Each row of a before or after table is a point. The points were changed in one or more steps. Then noise was added and the rows were shuffled. The steps act on columns, c1 being the first. What was done? A step turns or swaps two columns, mirrors them in a line or flattens them onto one, adds a multiple of one to another, or multiplies or shifts one. Angles are multiples of 10 degrees, from the lower column toward the higher: turns from -170 to 170, lines from 10 to 170 but not 90. Use the fewest steps. Two steps may share a column if one is a turn and the other turns, adds or multiplies; they go together, in the order done. Otherwise the lowest column goes first.

Before (12 x 2):
[[ -13 -106]
 [  48  -11]
 [  24   -6]
 [ -63  -14]
 [  39    3]
 [   5  -34]
 [   7   37]
 [  19   15]
 [  34   35]
 [  60   -2]
 [ -56   42]
 [  29  -29]]
After:
[[  5 -36]
 [ 50 -37]
 [ 24 -18]
 [ 61 -34]
 [-11 -98]
 [ 19   4]
 [-63  16]
 [  8  34]
 [ 29 -45]
 [ 33  18]
 [-54  70]
 [ 39 -17]]
Steps: add -0.5 times c1 to c2

Before, 9 rows:
[[ 18 -25   7]
 [-21   5  49]
 [ 38  39 -30]
 [ 51  58  54]
 [ 11  57 -33]
 [ 43   4  25]
 [-52 -21 -25]
 [-53  40  32]
 [-54   0  54]]
After:
[[  9  39 -31]
 [ 43  22  26]
 [ 39  19 -29]
 [ 50  95  56]
 [-52  61  32]
 [ 17 -26  11]
 [-55 -38 -23]
 [-24  41  50]
 [-51  34  56]]
Steps: add 0.7 times c3 to c2

Before (8 x 4):
[[ 14  33 -20  35]
 [-58  -2  65 -13]
 [ -5  12 -41 -30]
 [-73  21 -45 -39]
 [ 66  24  -2 -60]
 [-30 -22  59  49]
 [-57 -62   6 -51]
 [ 38   0 -38   1]]
After (8 x 4):
[[ 23 -47 -52 -61]
 [ 12  37  22  30]
 [ 33 -29  13  10]
 [-29 -59  62  23]
 [ 13   3  48  -3]
 [-28 -14 -84  -5]
 [-32  50 -55 -21]
 [ 78 -40 -42  21]]
Steps: turn c1 and c3 by 120 degrees; swap c2 and c4

Before (11 x 8):
[[  30   11  -12   52  -20   89   20  -10]
 [ -62   -6 -105   23  -21  -13  -80   62]
 [  22   -2  -42   -5   18   13   67    6]
 [ -33   12  -21   69   -2  -36    5   -9]
 [  36    9   -2  -36   26   78  -75  -24]
 [  16    6   31    0   27   20  -53   22]
 [-121   20   15   -1   18   -1  -13   21]
 [   4  -17   10    8  -32  -31   -2    1]
 [ -25    6   29   21    1   40  -76  -11]
 [  34   60  -22   31  -53  -30  -75   -8]
 [ -54    7  -10   25    4   29  -48  -21]]
After, 11 rows:
[[  31   13  -14   52  -19  119   20   -1]
 [  36   10   -2  -36   27   40  -73  -60]
 [  36   60  -22   31  -53   50  -75  -45]
 [ -32   12  -20   68   -1  -33    6   -6]
 [-121   21   16    0   18  -28  -13   14]
 [  22   -2  -43   -7   19  -14   68   39]
 [ -23    6   31   21    2   38  -76  -50]
 [ -53    6  -11   25    3   23  -47  -46]
 [   5  -18   10    7  -33   18   -1    1]
 [ -62   -5 -105   24  -21   20  -79   21]
 [  16    6   31    0   26  -20  -53   -6]]
Steps: add -1.5 times c5 to c6; add 0.5 times c7 to c8

Before (14 x 9):
[[ 17 -29 -65  -9  -6  -1 -20 -22  30]
 [-27  -7  30 -14 -23  52  25   1   7]
 [ 13 -40 -52 -32  37  21 -47 -43  32]
 [ 20 -27  -4  23  14 -18  44   2  46]
 [-31  21  32  16  -7  17  21 -20   4]
 [-26 -40  -1  -3   7 -37  43   4  31]
 [-16  -3   7  23 -12  28 -27  19  28]
 [-28  -9  18   8  -3 -32  45   5  61]
 [ -8   5  32 -10  12  25 -17  14  -4]
 [  1  32  24 -11 -12  30  14  24   7]
 [ 16  -5  28   5 -11  40 -22 -19  14]
 [  0 -17 -67 -14  35  25 -35 -47  -6]
 [ 26 -10 -39 -31   0  -2 -49 -36  36]
 [-17 -15  21  -3 -18   9   0 -12 -33]]
After (14 x 9):
[[  21   64   32   16   -9   17   21  -31    4]
 [  22  -88  -66   -9   -6   -2  -21   16   28]
 [  -6  -30   16    9   -1  -33   44  -27   62]
 [  -6  -82   -4   23   10  -17   44   18   46]
 [  -4  -23   31  -12  -23   51   24  -22    7]
 [  13  -45   21    1  -18   10    4  -17  -32]
 [  35  -32  -39  -34    2   -3  -47   27   35]
 [ -24   95   24  -10  -12   31   15   -5    4]
 [ -21  -13    7   23  -11   27  -25  -13   25]
 [ -16   13   34  -10   13   23  -17   -7   -5]
 [  18  -14   28    5  -10   42  -22   17   16]
 [  43 -122  -53  -30   38   21  -46   13   32]
 [  48  -50  -68  -13   34   26  -33   -4   -8]
 [  -4 -121   -3   -4    7  -37   45  -27   34]]
Steps: turn c1 and c8 by 90 degrees; multiply c2 by 3

Before:
[[ 50  35  50  23 -51 -18 -32  32   7  26  53  73]
 [-10 -51  14   5  44  72  -9  10  13 -11 -39  18]
 [ 26  17  93  36   3 -86 -22 -10  -7  54  54  26]
 [ 47  39  39  44   4 -93 -71  52  44  35  17  34]
 [ 21  90  19  47  48  30 -52 -11 -30  36   5  48]
 [ 51  53   7  -6  16 -18 -17 -23 -43 -15 -42  48]
 [-29  38  72  45 -33 -61 -62  11   1  18  -9  72]
 [-43   1   3 -53  12  82 -31  -7  17 -43 -14 -55]
 [  3 -56   2  23 -14  75 -74 -38  -2 -40 -22 -46]
 [-40 -32 -43  13   6  43 -24  22 -48 -23   2 -27]
 [ -8 -11  35  33  13  81 -11  31 -23 -78 -31 -56]
 [ 17  52  19  59 -33 -27   7  -8  26  49 -15  18]
 [ 12  44  28  61   8 -60 -21 -19  38 -20  51  68]]
After, 13 rows:
[[  1 -81  -3  24 -34  40 -72 -12   3 -39 -24 -51]
 [ -4 -81  38  33  31  -3  -7  14 -22 -73 -32 -57]
 [-39 -49 -43  13  23  21 -24   4 -47 -24   7 -25]
 [ 53  25   6  -6 -26 -50 -18  18 -42 -18 -44  46]
 [ 49  22  52  25  34 -27 -30 -50   6  30  52  74]
 [-32  66  68  47  18 -26 -66 -33   1  20  -9  67]
 [ 13  34  20  60 -13 -44  10 -37  21  46 -17  14]
 [ 47  97  36  43  54 -20 -75   2  44  34  20  32]
 [-11 -81  16   3   9  37  -9  44  12 -11 -43  15]
 [ 12  69  30  67 -18 -33 -21   8  42 -15  51  70]
 [ 21 -13  20  46  -7 -93 -54  51 -30  30   8  47]
 [ 25  88  87  38  -8  -2 -20   0 -12  55  56  27]
 [-45 -79   0 -51  -6 -22 -28  11  14 -43 -12 -54]]
Steps: mirror c2 and c6 in the line at 140 degrees; swap c5 and c8

Before:
[[ 69  25  32 -22  16 -84  51 -56 -76  67  40  21  -2  -8]
 [-14 -29 -26  72  50  19 -45 -10 -25 -46 -42 -51 -27  -3]
 [-12 -44  32 -36   8  38  33  26  15  31  61 -16  29  53]
 [ 53 -86 -40  26 -31   5  42  10  53 -13 -14  29  -6 -49]
 [ 16   9  24 -27 -28  46  38  33  22 -14  35  52  46 -46]
 [ 23  -3 -92 -47 -12 -56 -50  23 -71 -41  20  13  27  -9]
 [ 25  32 -63 -15  16 -27  12  18 -66 -51   6  60   8  34]
 [ -5 -31 -31 -43  72 -68 -33  58   2 -37   0 -58  18 -46]
 [ 18  -1 -74  48  22  31 -25 -52  48 -57 -43  12 -27   2]]
After:
[[ -5  19 -58  16  20 -24  29  21  63  43  -1 -43  11  27]
 [ 42 -35 -35  38  76 -65   4  61   3  -9  18  57  12 -50]
 [-65 -48  30  47   8  41  16  26 -18 -16 -44  14  32  49]
 [102 -91 -37 -28 -39  13  35   6 -52  15   0 -26  -2 -56]
 [ 77  27  37  33  15 -91 102 -62  74 -25 -32 -35   3 -13]
 [ 16  -3 -77 -58  19  35 -42 -50 -48  22  21  -6 -25  -2]
 [ -5 -28 -28 -81  50  22 -62  -8  28  -2  17  49 -28  -8]
 [ 65  13  26  39 -29  42  17  29 -28  25 -27 -48  42 -48]
 [ 33  -8 -88  53  -7 -56 -17  23  66  28  -4 -10  26  -5]]
Steps: add -1 times c14 to c1; turn c4 and c11 by -160 degrees; add -0.5 times c6 to c7; multiply c9 by -1; multiply c10 by 0.4; turn c10 and c12 by -160 degrees

Before, 9 rows:
[[ 53 -65  14  63  28  16  67  -5 -33  20  60 -63  34  -1  21  48  52 -24
   42 -55]
 [ 27  55  73 -19  49 -32  -7 -30   0  11  33 -40 -30  63 -66  23  15 -16
   70 -39]
 [-33 -60  74  -9 -14 -15  18 -43 -37 -69  15  18  16 -39 -58 -44 -14  29
  -39  47]
 [ 15 -61  22 -20  32  58  47 -15 -11  19 -61  65 -65 -46 -38  30 -38  42
    3  57]
 [-71 -46 -32  67 -37  19  16  37  -8  33 -57  17 -19  65  29  30  56  -8
   41 -59]
 [ 19  20 -55 -25 -14   8  57  -4  60 -32 -13 -14  20  12  32  29 -27  54
  -44 -35]
 [-49  59  16  -3  17 -18 -24  19  44  -2  34  60  48  60 -44  39 -37  59
  -23 -36]
 [ 12 -17  42  17 -21   8   0  62 -14   7   6  37 -48 -53  45 -12  29  58
  -36  30]
 [ 29  58   3  -5 -63  69 -13  48 -38 -69 -65 -35  70 -11  30 -28 -29   8
   -6  42]]
After (9 x 20):
[[ 26  16  78 -22  50  15 -23 -17   0  10  31 -39 -33  62 -67   3  14 -13
   90  63]
 [-67 -72 -19  66 -38  -4  29  24  -7  30 -57  13 -19  65  28 -42  56  -6
   54  15]
 [ 21  -8 -42 -24 -16  25  48  -3  60 -31 -19 -15  23  15  32 -47 -25  51
  -57  42]
 [ 13  -9  30 -21  32 -11  72  -6 -12  16 -58  60 -68 -47 -39 -23 -35  44
    5 -77]
 [-52  22  25  -7  13   0 -29  15  44   1  39  59  45  63 -49 -30 -36  62
  -31  71]
 [-34 -19  51 -10 -15  26   7 -30 -34 -69  14  15  12 -34 -55  71 -11  27
  -53 -76]
 [ 16   3  33  15 -24  -5   3  51  -8   6   5  34 -49 -49  46  25  30  60
  -47 -33]
 [ 55 -84  31  63  26  33  58  -7 -35  21  57 -65  31  -1  22 -35  53 -18
   57  -1]
 [ 34  73  -6 -10 -65 -66  35  33 -41 -66 -60 -35  63  -9  27  27 -33   8
   -8   3]]
Steps: mirror c2 and c20 in the line at 20 degrees; mirror c3 and c16 in the line at 10 degrees; mirror c6 and c7 in the line at 70 degrees; multiply c8 by 0.7; multiply c19 by 1.3
